Each row is a point. Each copy is the shape, with its points in the same order, stretched, turned, moved and blurred by noise. Is it also mirrored, or only turned?

Shape:
-0.48 -0.38

-0.51 +0.32

+0.22 +0.42

+0.49 -0.06

+0.11 -0.43
Copy 1, 5 rows:
+0.39 -0.25

+0.15 +0.25

-0.35 +0.06

-0.39 -0.33

+0.03 -0.47
Copy 1 is: mirrored
Copy 2:
-0.44 -0.67

-0.89 +0.03

-0.12 +0.51

+0.53 +0.14

+0.24 -0.44
Copy 2 is: only turned

Shape, 9 rows:
-0.30 +0.14 -0.15

-0.12 +0.32 +0.07

-0.23 +0.41 -0.30

+0.57 +0.03 +0.09

-0.32 +0.32 -0.19

-0.01 -0.58 +0.36

+0.06 +0.03 +0.21

+0.01 -0.30 +1.05

-0.04 +0.65 -0.14
Copy 1:
+0.05 -0.03 +0.35

-0.23 -0.11 +0.32

-0.20 +0.17 +0.52

-0.29 -0.09 -0.38

-0.10 +0.03 +0.51

+0.46 -0.60 -0.45

-0.08 -0.27 -0.05

+0.10 -1.01 -0.35

-0.51 +0.18 +0.56
Copy 1 is: mirrored
Copy 2 (9 x 3):
+0.13 +0.00 -0.37

-0.09 -0.15 -0.29

+0.21 -0.31 -0.50

-0.11 -0.12 +0.32

+0.18 -0.22 -0.51

-0.20 +0.84 +0.36

-0.16 +0.10 +0.01

-0.79 +0.68 +0.37

+0.04 -0.61 -0.50
Copy 2 is: mirrored
Copy 3, 9 rows:
-0.21 +0.20 +0.11

-0.15 +0.03 +0.42

-0.63 +0.15 +0.29

-0.02 -0.92 -0.05

-0.43 +0.23 +0.22

+0.80 -0.28 -0.57

+0.21 -0.31 +0.16

+1.50 -0.39 +0.35

-0.63 -0.10 +0.59
Copy 3 is: mirrored
Copy 4:
-0.07 -0.27 +0.26

+0.12 -0.07 +0.49

-0.34 -0.23 +0.44

-0.09 +0.55 +0.14

-0.02 -0.27 +0.41

+0.13 +0.01 -0.36

+0.17 +0.04 +0.16

+1.03 +0.06 +0.06

-0.09 -0.13 +0.67
Copy 4 is: only turned

Shape (7 x 4):
-0.42 +0.97 -0.08 -0.28

+0.37 -0.48 -0.05 +0.13

-0.38 +0.09 +0.62 -0.01

+0.42 -0.37 +0.22 -0.36

+0.43 -0.40 -0.13 +0.05

-0.06 -0.51 -0.27 +0.13

-0.18 -0.40 +0.25 -0.27
Copy 1:
+0.76 -0.16 -0.37 +0.78

-0.39 +0.16 +0.01 -0.46

+0.21 -0.03 +0.65 +0.57

-0.04 -0.31 +0.36 -0.63

-0.37 +0.09 -0.11 -0.66

-0.66 -0.08 -0.05 -0.06

-0.11 -0.51 +0.48 +0.06
Copy 1 is: mirrored
Copy 2 (7 x 4):
-0.27 +0.07 +0.76 +0.10

+0.49 -0.14 -0.66 -0.27

-0.17 +0.63 +0.21 +0.71

+0.08 -0.29 -0.56 +0.12

+0.48 -0.26 -0.59 -0.36

+0.35 +0.05 -0.56 -0.55

-0.15 +0.22 -0.41 +0.14
Copy 2 is: only turned
Copy 3:
+0.07 +0.12 -1.07 -0.15

-0.26 -0.03 +0.65 -0.11

-0.09 +0.71 -0.38 +0.17

+0.13 -0.08 +0.62 +0.14

-0.19 -0.11 +0.62 -0.08

-0.23 +0.17 +0.49 -0.42

+0.10 +0.40 +0.33 -0.13
Copy 3 is: only turned

Shape:
-0.30 +0.31 -0.30 -0.45 +0.50 -0.46

-0.62 -0.34 +0.58 +0.24 -0.23 +0.32

+0.31 -0.48 -0.20 +0.06 +0.41 +0.37

+0.00 -0.15 +0.01 +0.06 -0.02 +0.25

-0.38 -0.42 +0.38 +0.27 +0.51 +0.56

-0.02 -0.39 -0.33 +0.72 +0.23 +0.28

-0.55 -0.16 +0.20 +0.26 +0.07 -0.50

-0.07 -0.22 +0.32 +0.10 +0.13 -0.50

-0.52 +0.11 -0.04 +0.70 -0.53 -0.08

-0.21 -0.43 -0.38 -0.41 -0.36 +0.43
Copy 1 (10 x 6):
+0.39 +0.27 -0.80 +0.74 -0.55 -0.27

-0.06 +0.23 -0.35 -0.72 +0.60 +0.27

+0.51 -0.18 +0.03 +0.33 +0.44 -0.22

+0.15 -0.09 -0.10 -0.03 +0.37 +0.07

+0.62 +0.49 -0.26 -0.06 +0.51 -0.02

+0.21 +0.78 +0.58 -0.13 +0.50 -0.01

+0.00 +0.50 -0.33 -0.58 -0.26 -0.04

+0.21 +0.05 -0.43 -0.42 -0.35 -0.01

-0.45 +0.81 +0.30 -0.82 +0.28 +0.43

-0.43 -0.51 -0.16 +0.11 +0.88 -0.06
Copy 1 is: only turned
Copy 2, 10 rows:
-0.83 +0.24 -0.30 -0.03 +0.55 -0.15

+0.29 -0.57 -0.19 +0.73 -0.06 -0.24

+0.06 -0.80 +0.10 -0.44 +0.10 +0.16

+0.08 -0.47 +0.11 +0.01 +0.03 -0.08

+0.06 -0.93 -0.28 +0.27 -0.06 +0.17

+0.73 -0.62 -0.08 -0.15 +0.20 +0.44

+0.03 +0.05 -0.62 +0.38 +0.31 -0.40

-0.06 -0.05 -0.51 +0.05 +0.07 -0.41

+0.78 +0.20 -0.18 +0.52 +0.17 -0.04

+0.00 -0.68 +0.77 -0.02 +0.52 -0.17
Copy 2 is: mirrored

Shape:
+0.48 -0.17 +0.68 -0.22 +0.15 -0.41

-0.37 +0.01 -0.21 +0.18 -0.02 +0.02

-0.19 +0.38 -0.27 +0.30 -0.85 +0.06

+0.03 -0.33 +0.09 -0.53 +0.54 -0.61

-0.01 +0.71 -0.24 +0.78 -0.39 +0.10

-0.11 +0.37 +0.12 +0.24 -0.19 +0.51

-0.17 -0.33 -0.19 +0.47 -0.15 +0.29

-0.01 +0.22 -0.22 +0.08 -0.22 +0.37

-0.69 -0.42 +0.32 -0.30 +0.35 -0.53
Copy 1 (9 x 6):
+0.43 +0.59 -0.59 -0.60 +0.10 -0.35

-0.32 +0.23 -0.09 +0.42 +0.09 +0.53

+0.43 +0.01 +0.24 +0.96 +0.05 +0.46

-0.03 +0.64 -0.44 -0.74 +0.13 +0.52

+0.15 +0.44 +0.15 +1.17 -0.37 +0.14

-0.09 +0.10 +0.23 +0.69 +0.22 -0.13

-0.44 -0.39 -0.31 +0.41 -0.25 +0.35

-0.15 -0.02 +0.33 +0.42 +0.00 +0.09

-0.29 +0.53 -0.74 -0.25 +0.76 +0.78
Copy 1 is: mirrored
Copy 2, 9 rows:
+0.12 -0.11 +1.00 +0.12 -0.01 -0.36

+0.11 +0.05 +0.21 -0.62 +0.06 +0.10

+0.11 -0.19 -0.59 -0.37 -0.70 +0.16

+0.50 -0.41 +0.82 -0.42 +0.27 -0.03

-0.38 -0.03 -0.20 -0.02 -0.24 +0.18

-0.40 -0.01 +0.12 -0.27 +0.13 -0.39

+0.16 +0.37 -0.02 -0.39 -0.08 -0.01

+0.00 -0.13 -0.22 -0.24 -0.02 -0.08

+0.19 -0.16 +0.88 -0.95 +0.12 -0.02
Copy 2 is: only turned

Shape:
-0.07 +0.00 -0.26 -0.08 +0.38 +0.89 -0.63 +0.36

-0.64 +0.02 +0.03 -0.35 +0.20 +0.14 -0.52 +0.49

+0.20 +0.28 +0.22 -0.41 -0.22 -0.34 +0.07 -1.13

-0.28 +0.14 -0.36 -0.01 +0.32 +0.31 -0.41 -0.05

+0.13 -0.61 -0.09 -0.22 -0.46 -0.07 +0.00 -0.93

-0.18 -0.19 +0.00 +0.13 -0.53 +0.19 +0.28 -0.69

+0.15 -0.69 +0.60 -0.40 +0.45 +0.04 +0.56 +0.51

-0.33 -0.23 +0.06 +0.26 +0.02 -0.33 +0.03 +0.26

-0.59 -0.12 -0.02 +0.03 +0.85 +0.53 -0.03 +0.46

+0.22 -0.11 +0.13 +0.45 -0.32 -0.56 -0.14 -0.61

-0.17 +0.22 +0.33 +0.17 -0.10 -0.12 +0.16 +0.73

+0.06 -0.18 -0.18 -0.61 +0.50 -0.16 +0.63 +0.77
Copy 1 (12 x 8):
-0.99 +0.27 -0.15 -0.34 +0.07 -0.28 +0.21 -0.22

-0.22 +0.13 -0.26 -0.71 +0.31 +0.08 +0.03 -0.02

+0.44 -0.34 +0.82 +0.48 -0.16 -0.39 -0.39 -0.44

-0.43 +0.38 +0.16 -0.30 +0.02 -0.06 -0.10 -0.23

+0.25 -0.13 +0.35 +0.47 +0.04 -0.11 +0.09 -0.90

+0.04 +0.12 -0.05 +0.46 -0.10 -0.48 -0.25 -0.73

-0.40 -0.07 -0.27 +0.45 +1.03 +0.43 +0.31 +0.31

+0.13 +0.47 -0.36 -0.02 +0.15 +0.37 -0.18 +0.00

-0.78 +0.56 -0.41 -0.13 +0.81 +0.00 -0.11 +0.14

+0.51 +0.11 +0.11 +0.50 -0.46 +0.25 -0.61 -0.36

-0.04 +0.31 -0.59 -0.19 +0.14 +0.05 -0.13 +0.55

-0.08 +0.58 +0.00 +0.08 +0.83 +0.32 +0.79 +0.62
Copy 1 is: only turned
Copy 2 (12 x 8):
-0.01 -0.06 -0.05 -0.21 +0.10 -0.59 -0.71 -0.07

-0.11 -0.14 +0.24 -0.35 -0.27 -0.25 -0.15 -0.56

-0.77 +0.34 -0.46 -0.24 -0.15 -0.05 +0.79 +0.32

-0.02 +0.24 -0.10 -0.34 -0.23 -0.60 -0.32 -0.09

-0.38 +0.04 -0.67 +0.16 -0.73 +0.06 +0.30 +0.61

-0.55 -0.04 +0.09 +0.09 -0.62 -0.11 +0.42 +0.61

+0.31 -0.47 -0.10 -0.26 +0.46 +0.63 +0.73 +0.21

+0.27 +0.29 +0.25 +0.05 -0.36 +0.09 +0.25 -0.23

+0.34 -0.28 +0.09 -0.49 +0.11 -0.55 +0.05 -0.14

-0.11 +0.75 -0.15 +0.47 -0.37 +0.00 +0.37 +0.07

+0.07 +0.23 +0.77 +0.01 +0.23 +0.31 +0.20 -0.35

+0.50 +0.16 +0.03 -0.98 +0.34 +0.62 +0.22 +0.06
Copy 2 is: only turned
